Each row is a point. The ring and each string are closed loops that go straight from each point to the next, and from the last back to the first. Before rounding, they use only three directions, however many columns there are. How many times does the string pass through the ring? Passing back the other way cancels.
In the rows, zero is written as 128.

Ring (8 x 4):
[[126 138  61  77]
 [106 178  74  86]
 [ 83 208 103 131]
 [ 73 208 131 173]
 [ 77 176 168 189]
 [ 90 143 176 173]
 [112 112 147 139]
 [131 107  85  98]]
String (16 x 4):
[[ 91 155 163 138]
 [ 89 131 213 150]
 [103 103 201 154]
 [116 102 137 163]
 [117 102 137 154]
 [114  90 175 151]
 [108 112 155 167]
 [104 144 115 165]
 [ 98 155 129 146]
 [ 83 164 178 156]
 [ 62 187 213 195]
 [ 64 199 170 223]
 [ 78 190 127 215]
 [ 92 171 115 175]
 [ 94 163 127 150]
 [ 82 164 186 148]]
Times through: 2
String (29 x 4):
[[106 193  52  69]
 [ 97 196  92  58]
 [ 94 183 122  75]
 [102 171  95 115]
 [110 174  46 125]
 [111 183  37  90]
 [110 185  63  35]
 [119 170  40  50]
 [120 158  65  35]
 [112 151 103  67]
 [113 149  84 114]
 [123 139  58 111]
 [149 106  19  71]
 [138 114  40  98]
 [148  95  36  83]
 [142  94  74  68]
 [120 120 118  81]
 [114 138 102 115]
 [110 140 117 107]
 [121 119 122  68]
 [126 116 106  63]
 [112 138 118  88]
 [107 152 100 126]
 [114 143 107  76]
 [123 141  82  40]
 [103 157 120  97]
 [110 159  78 113]
 [116 164  41 123]
 [112 170  48 119]]
Times through: 3

Ring (7 x 6):
[[139 150 115 169 193 157]
 [ 99 152 173 164 196 142]
 [ 93 156 191 150 163 130]
 [122 146 178 140 127 115]
 [173 140 117 140 109 122]
 [180 151  84 145 114 143]
 [165 156  83 157 151 158]]
String (25 x 6):
[[198 167  42 138  85 160]
 [207 148  52 143  99 146]
 [200 117  96 157 148 122]
 [174 130 116 153 143 125]
 [138 162 127 143 125 142]
 [148 167 118 131  87 138]
 [172 139 134 129  82 107]
 [171 116 161 137 110  90]
 [140 148 160 130  94 111]
 [146 122 187 136 117  89]
 [149 112 189 146 144  88]
 [148 121 167 153 158 107]
 [138 148 144 149 143 131]
 [125 171 144 131  97 136]
 [143 153 155 125  79 112]
 [172 121 149 140 114  99]
 [190 103 139 152 144  96]
 [200 111 117 147 125 103]
 [163 130 129 155 155 125]
 [145 161 118 143 121 143]
 [160 175  86 134  88 154]
 [183 168  61 137  89 156]
 [205 157  41 144 100 156]
 [197 134  74 157 143 140]
 [206 140  56 153 127 146]]
Times through: 3
String (24 x 6):
[[146 122 128 188 249 147]
 [143 132 134 173 207 141]
 [134 152 130 159 170 147]
 [122 177 111 156 159 170]
 [143 155  96 174 203 170]
 [165 143  79 179 210 168]
 [176 127  93 175 201 147]
 [167 130 111 165 178 137]
 [142 164 115 146 131 149]
 [166 184  62 136  87 168]
 [195 166  48 138  86 157]
 [199 123  89 156 144 127]
 [179 121 117 160 162 123]
 [177 127 113 156 151 126]
 [161 132 127 157 159 128]
 [146 169 109 140 111 149]
 [161 180  76 134  86 161]
 [197 161  44 146 107 160]
 [198 128  70 166 167 145]
 [192 135  63 170 178 156]
 [163 134 110 167 184 142]
 [139 158 119 154 153 150]
 [130 174 104 156 158 169]
 [134 154 106 178 217 171]]
Times through: 4

Ring (9 x 9):
[[124 154  75 134 130 150 117 138  99]
 [127 164  66 128 131 159 111 122 112]
 [124 156  84 123 136 153 112 108 122]
 [118 132 128 119 144 131 123 101 132]
 [122 105 186 118 144 104 137 113 144]
 [128  96 209 118 141  93 144 127 149]
 [132  93 213 124 135  88 148 148 141]
 [127 106 174 132 134 100 143 156 116]
 [122 123 130 136 133 119 134 153  99]]
String (31 x 9):
[[113 136  95 136 139 134 125 134  89]
 [115 152  66 137 135 149 118 136  84]
 [132 178  38 135 123 171 107 141  98]
 [143 181  50 128 119 172 105 139 119]
 [134 154  94 126 128 148 117 131 123]
 [134 154  97 125 129 148 116 128 127]
 [139 177  61 122 124 170 104 119 132]
 [137 176  63 120 127 170 103 111 135]
 [133 148 113 121 131 142 118 121 135]
 [120 129 128 126 139 127 127 122 119]
 [111 128 121 126 145 128 126 111 111]
 [108 132 118 120 150 134 121  90 122]
 [112 126 140 114 151 128 122  82 140]
 [129 124 161 115 139 121 128 109 152]
 [127 121 158 120 138 118 131 121 139]
 [121 117 155 123 141 115 132 122 128]
 [113 105 170 124 147 105 137 116 124]
 [121 108 173 123 142 106 137 124 131]
 [135 111 186 120 134 106 138 134 148]
 [133 114 176 122 134 109 136 136 141]
 [119 106 172 126 142 104 139 131 122]
 [119  92 198 127 143  90 147 138 124]
 [137  77 249 125 133  70 158 163 147]
 [131  77 235 129 135  72 158 166 131]
 [112  98 170 133 144  97 144 142 103]
 [123 117 151 129 137 113 135 139 116]
 [138 125 155 126 128 118 133 149 133]
 [137 122 150 134 125 114 137 168 115]
 [125 126 122 140 129 120 135 168  90]
 [136 137 123 131 126 130 128 153 117]
 [125 130 130 128 135 126 128 135 117]]
Times through: 2
